Each row of a before or after table is a point. One or more steps were done to the points. Then noise was added and the rows were shuffled. The steps act on columns, c1 being the first. What was done? A step turns or swaps two columns, mirrors them in a line or flattens them onto one, adds a multiple of one to another, or multiplies or shifts one. Angles are multiples of 10 degrees, from the lower column toward the higher: turns from -170 to 170, lines from 10 to 170 but not 90. Use the fewest steps. Two steps may share a column if one is a turn and the other turns, adds or multiplies; they go together, in the order done. Otherwise the lowest column goes first.
(in the rows, 128 means zero)

Before, 10 rows:
[[ 97 154]
 [118  97]
 [143 160]
 [127  94]
 [153 137]
 [ 88 124]
 [153 135]
 [131  95]
 [ 89 147]
 [129 118]]
After:
[[204 104]
 [  7  94]
 [ 10 116]
 [125  65]
 [129  89]
 [139  63]
 [ 99  68]
 [173 132]
 [ 34 124]
 [204 106]]
Steps: multiply c1 by 3; shift c2 by -30

Before, 8 rows:
[[124 161 150 120]
 [120 213  99 117]
 [111 156  84 118]
 [120 101 118 104]
 [176  89  93  93]
 [167 160 160 145]
 [191 179 129 178]
 [153 111 107 126]]
After (8 x 4):
[[161 171 168 122]
 [187 207 181  94]
 [103 160 240 120]
 [116 164 136 107]
 [179  63  74 150]
 [212  84 151 177]
 [113  89 231 120]
 [121  69  95 119]]
Steps: multiply c1 by 1.3; multiply c3 by 2.5; turn c2 and c3 by 150 degrees

Before, 14 rows:
[[126 152 153  53  95 140 115 103]
 [164 170  69  65  69 164  97 141]
 [150 130 199 106 116  38 115 162]
 [176 100 169 135  78 122 152 133]
 [152 181 116 117 116 133 119  76]
 [128 177 125  96  71 178 126 137]
 [172  60 227  66 125 127  79 134]
 [ 78 154  32 163 175  91 106 110]
 [130 191  69 127 214  81 202 140]
 [112  82 163  88  99 126 158 127]
 [147 178 101 102 177 100 120 175]
 [176  97 199 114 111 152  88 126]
 [208  75 168  79 144  79 109 128]
 [ 89 198  68 125 197 144 163 158]]
After, 14 rows:
[[109 116 120 114 177 138  96 184]
 [132  26 165 138 186 191 185 120]
 [102 161  78 148 188 124 103 123]
 [122  67 149 178 155 157 108 104]
 [100 130 183 203  72  95 126 177]
 [ 80 153 147 186  53  31 103 154]
 [143  77 150  70 126 228 104 110]
 [129 156 118 168  93  55  98 162]
 [ 54 146 120 139 156 100 102 145]
 [121 141 232 171 131  73 112 113]
 [ 87 172 138 126 109  99 166 118]
 [124  43  99 121 179 185 143  80]
 [147 185 140 166 128  91 155 156]
 [ 79 168  81 186 175 183  77 142]]
Steps: turn c1 and c8 by 140 degrees; turn c1 and c4 by -110 degrees; turn c2 and c5 by 110 degrees; turn c5 and c7 by -20 degrees; mirror c3 and c6 in the line at 140 degrees

Before:
[[101 103 136 104 139 134 129 125 140 136 109]
 [145 155 140 107  75 143 156 114  97 135 135]
 [ 99 126 154 110 120 136 135 138 132  98 130]
 [138 122  88 135 117 147 167 135  99  85 133]
 [147 124 109  95 138  90 176 139 149 107 112]
 [121 116 138 128 134 106 170 143 113 127 100]
 [129 171 128 161 120 133 169  99 141 124 129]
 [129 109 105  98  91 127 123 116 114 127  81]
 [144 118 141 147 119 116 142 140 145 132 119]
 [101 129 108 155 126 104 157 138 111 118 146]
 [100 168  95  96  83 112 164 149 149 126 110]
 [144 159 123 109 126 130 145 136 139 129 116]
 [145 140 111 125 127  98 115 108 102 142 125]
 [121 148 148 164 128 144 121 102 116 118 123]]
After, 14 rows:
[[148 152 148 101 139  88 245 114 130 105 142]
 [146 118 100 158 127 104 202 148 114 118 127]
 [108 118 124 163 132 146 111 108 112 117 108]
 [150 111 129 102  86 123 115  83 141 120 139]
 [133 150 144 108 124 130 173 122 105 127 144]
 [115 108 148 105  74 141 200 130  95 126 116]
 [120 135 107 103 138 133 129 110 157 139 134]
 [117 111 125 129 133 106 235 106 128 127 154]
 [167  97 136 134 130 151 224 137 132  85 131]
 [115 148 146 147 117 118 164 122 138 131 141]
 [101 133  96 107 124 139 146 133 134 100 135]
 [145 114 142 126 125  91  97 111  96 143 119]
 [161 163  98  91  87 109 214 123  91 118 156]
 [126 155 133 160 124 132 233 115  91 124 104]]
Steps: turn c1 and c3 by 90 degrees; add -0.3 times c6 to c2; turn c2 and c9 by -70 degrees; turn c5 and c10 by 10 degrees; multiply c7 by 2.5; mirror c8 and c11 in the line at 30 degrees

Before, 13 rows:
[[122 150  50 166 158 178  71 178 127  94 156 149 105 170]
 [178 112  83  99 173 154  79 176 143  85 116  78 159 168]
 [ 91  85 132 116  90 156 135  77 104 183 173 153 141 164]
 [146 113 109 155 138 169  94  72 108  95  79 128 174  93]
 [123 165 157  67 167 194 188 178 118 151 107 134 174  83]
 [ 97 163 127 178 183 156 188  73  44  67 207 139 176 134]
 [161 104 143 179 181  98 124 183 157 187 138 152 160  86]
 [ 86 115 140 173  75 155  78 148  49  75 154 102  82  82]
 [ 85 154 145  60 126 147  70 157 122 184 199 127  61 106]
 [201 125 178 160 190 195 169 142  67 163 155 145  57 159]
 [ 87 102 180  99 160 194  73 175 156  92  88  52 150  89]
 [102 113  96 165 178 165 168  98 134  84 174  25 176  92]
 [ 79 156 134 140 168 104 182  57  87 180 136  90 112 142]]
After:
[[128 116 100 117 141 153 165 181 159 182  89 183 140  87]
 [157 146 151 155 100 170 106 184 139  92 179 160 176 143]
 [189 127 118 100 135 193 161  84  92  92 164  84 149 199]
 [125 131 162 179 123 102  97  70 101 184 113 181 157 188]
 [165 142 191 101 158 155  66  82 109  83 139 110 157  99]
 [ 77 192 169 180 158 157 167 184 227  66  66 167 177 154]
 [ 93 144 184 167 105 165 160 156 130  83  81  54 177 158]
 [ 75 154 141 162 201 196  62 117 192 162 114 177  58 169]
 [191 181 112  63 119 149 158  99 148 182  61 158  61 153]
 [185 178 201 166 132 175 124  74 135  92 101 179 105  70]
 [184 145  78 174  77 156 163 107 211  75 113 132  81 141]
 [ 69 197 136  66 124 193 143  77 136 148 152 163 175 194]
 [ 82 186 155 138 157 106 188 197 173 182 127 119 113 144]]
Steps: mirror c1 and c7 in the line at 130 degrees; shift c2 by 30; turn c3 and c5 by -130 degrees; turn c5 and c14 by -130 degrees; multiply c8 by -1; turn c9 and c11 by -170 degrees; shift c12 by 30
